Rows are points. The last column is the point's height on a tilted bowl or saddle (a function of degree 2), plus a little noise. Along how many of its main directions does it bend up, bend down or stay straight?
In the rows, zero is written as 128.

Points, 9 rows:
[[ 77 125 155]
 [109 126 119]
 [ 63 107 193]
 [135 156 129]
 [ 87  89 167]
 [127 121 113]
 [126 105 118]
 [113  95 131]
 [138 146 122]]
Directions: 2 up, 0 down, 0 straight

Points, 16 rows:
[[156 181  75 199]
 [111 125 141 117]
 [119 107 145 118]
 [166 148 128 111]
 [159 156 141 115]
 [154 112 104 118]
 [160 116 115 108]
 [ 87 119 100 105]
 [136 111 150 111]
 [ 70 108 133 109]
 [154  84 127 108]
 [142 129 150 109]
 [ 80 121 115 103]
 [106 109 140 118]
 [125 165 189 150]
 [190 122 141  72]]
Directions: 2 up, 1 down, 0 straight

Points:
[[ 82  96 131 120 147]
 [153 113 104 125  76]
 [131 116 119 110 107]
 [138 130  91  74 109]
 [ 84  80 113 132 158]
 [151 127 154  51 160]
 [157  83 134 106 112]
 [135 131 133 145 116]
 [121 198 155  99 138]
 [100 118 106  72 131]
 [164 132 145 134 108]
 [109 117 109 104 119]
 [167 131 164 121 129]
 [197  62 109 121  36]
 [137 124 111 107 100]
 [ 82 121 135  99 130]
 [182 123 142 112 103]
 [103  82 109 108 135]
 [113  81 124 130 131]
 [166 158 140 145 115]
 [ 84  97 125 141 155]
 [127  98 148 113 129]
 [174 131 121 143  75]
 [158 119 163  96 138]
 [113 162 138 129 132]
 [107 114 138 164 149]
 [133 121 175 102 141]]
Directions: 3 up, 1 down, 0 straight

Points:
[[148 167 100 181 137 167 107]
 [115 122 140  98 167 171 121]
 [166 138 151 130 124 133 119]
 [142 143 112 156 154 104 116]
 [125 130  89  96 143 112 125]
 [175 143 130  76 183  72  97]
 [ 71 164 144 147 131  68  86]
 [153 126 122 118 111 135 126]
 [172 143  84 188  98  75  61]
 [127 113  91 127 153 126 119]
 [123 107  98 130 126 134 118]
 [144 143 109 150 137 157 125]
 [136 125  79 150  99 149 107]
 [136 133  85 127 113 142 123]
 [148 148 163  96 109 129 122]
 [114 112 118 123  69 115  93]
 [179 148 117 114 124 137 125]
 [ 96 146  89 151 130 133 117]
 [124 103 161 151 114 124 102]
 [161 121 114 104 172 158 121]
 [134 126 172 103 135 118 120]
 [110 154 133 124 145 154 130]
 [177 168 154 109  84 174 104]
 [167 131 200 158 127 141  83]
 [117 146 125 185  72  98  64]
 [177 128 142 134 124  78  97]
 [162  59  65 129  93 104  48]
 [128  97 106 129 119 176 111]
 [147 113 153  67 130  96 114]
 [132 105 127 147 119  90 101]
 [136  95 147 124 141 160 117]
 [143 181 136  96 125 119 126]
 [166  81 139 130  88  96  78]
 [148 106 156 145 114 122 106]
 [149 134 104 144 140 118 122]
 [107  91 131 148  91 176  92]
 [159 117 127 149 116 163 116]
 [169  59 116  76 141 122  87]
 [122 136  98 120 126 175 127]
 [131 105 150  93  95 164 116]
 [161 152 134 128 111 156 124]
 [137  73 133 139 107 130  94]
 [169 121  98 135 192 167 104]
 [136 143 150  93 155 134 129]]
Directions: 0 up, 6 down, 0 straight

Points:
[[116 136 136 151 142 107  99  90 127]
 [103 182 118 152  99 131 132 134 106]
 [171  83  87  73 106  82  39 146 126]
 [156  79 140 124 116 124 148 151 140]
 [154 100  67 132  70 144 124 134 173]
 [ 83  97 146 136 107 132 156 137 142]
 [122 131 114  96 103  99 148 153 146]
 [116 137 121 114 109  88 109 122 135]
 [ 99 180 100 116 166  79 157 108  95]
 [171 100 160 149 128 130 117 113 120]
 [146 137 102  97 145 118  93  60 148]
 [118  92 121  98 164 126 167 112 159]
 [105 142 148 129 111 139 100 150 128]
 [108 134 133  64 131 113 148 193 183]
 [ 95  72 185 129 163 133 116 146 167]
 [111 116 138 136 125  95 103 158 162]
 [127 153  82 151 139 108 110  98 127]
 [124  78  96 127 141 174 162  80 182]
 [120  96 134  48 132 160  99 100 110]
 [173 157  84 135 143 122 101 122 102]
 [143 107  92 193 158 123  95 138  88]
 [143 181 145 137 109 151 148 168 123]
 [130 161 148 158 135 171 147 166 129]
 [132 125 156 144 114  87 124 100 130]
 [131  94 173 137 161 129  99 110 132]
 [149 101 101 135 135 161 121  88 139]
 [103 132 158 197 150 144  79 128  96]
 [124  82 114  73 176 133 104 133 153]
 [ 93 150 133 107 135 114  96 129 142]
 [114 135 135 133 157 154 125 119 141]
 [121 113 134 134 108 106 164 115 138]
 [129 136 189 127 175 106 123  94 166]
 [114 116 107 146  98 132 106 144 143]
 [128 117 115 160 176 114 182 156 162]
 [143  97 149  61 116 145 112 149 100]
 [156 121 120 124 136 141 131 109 130]
 [124 161 127 125 115 136 139 116 125]
 [143 143 143 186 120 141 118  88 117]
 [174 122 146 119  96 143 119 150 116]
 [167 170 147 120 140 138 133 149 126]
 [ 93 133 131  98 119 104 127 157 156]
 [121 123  90 135 152 143  78 162 140]
 [124 168 129 151 147  98 127 137 122]
 [ 91 102 129 175 169 118  89 153 142]
 [ 66 169 126 156 104 123 157  91  85]
 [175 116 142 128 134  84 137 114 124]
 [129 113 157 110 167 157 189 142 213]
 [169 127 141 147 153  95 139 131 128]
 [142 130 184 132 147 188 168 108 179]
 [162 121 108 171 112 154 152  95 149]
 [128 110 138  98 163  87 135 124 132]
 [138 131 105 125 181 109 116 156 134]
 [185 203  93 163 150 138 151 189  65]
 [ 91 150 125 149 136 108 118 139 133]
 [145 111 171 121 155 136  95 145 143]
 [166  78 139 136 118  61 101 136 127]
 [123 139 130  64 164 126 163 151 166]
 [122  86 104 132  87 108 127 110 142]
 [131 117 120 123 104 207  94 177  71]
 [162  91 139 142 166  69  66 108 112]
 [106 120  89 104 120  64 132 132 140]
 [151 127 103 132 143 138  72 145 113]
 [118 132 108  88 169 136 116 122 152]
 [108 109 167 143 122 104 104 120 134]
 [119  78 123 133 104 119 162 177 190]]
Directions: 4 up, 4 down, 0 straight
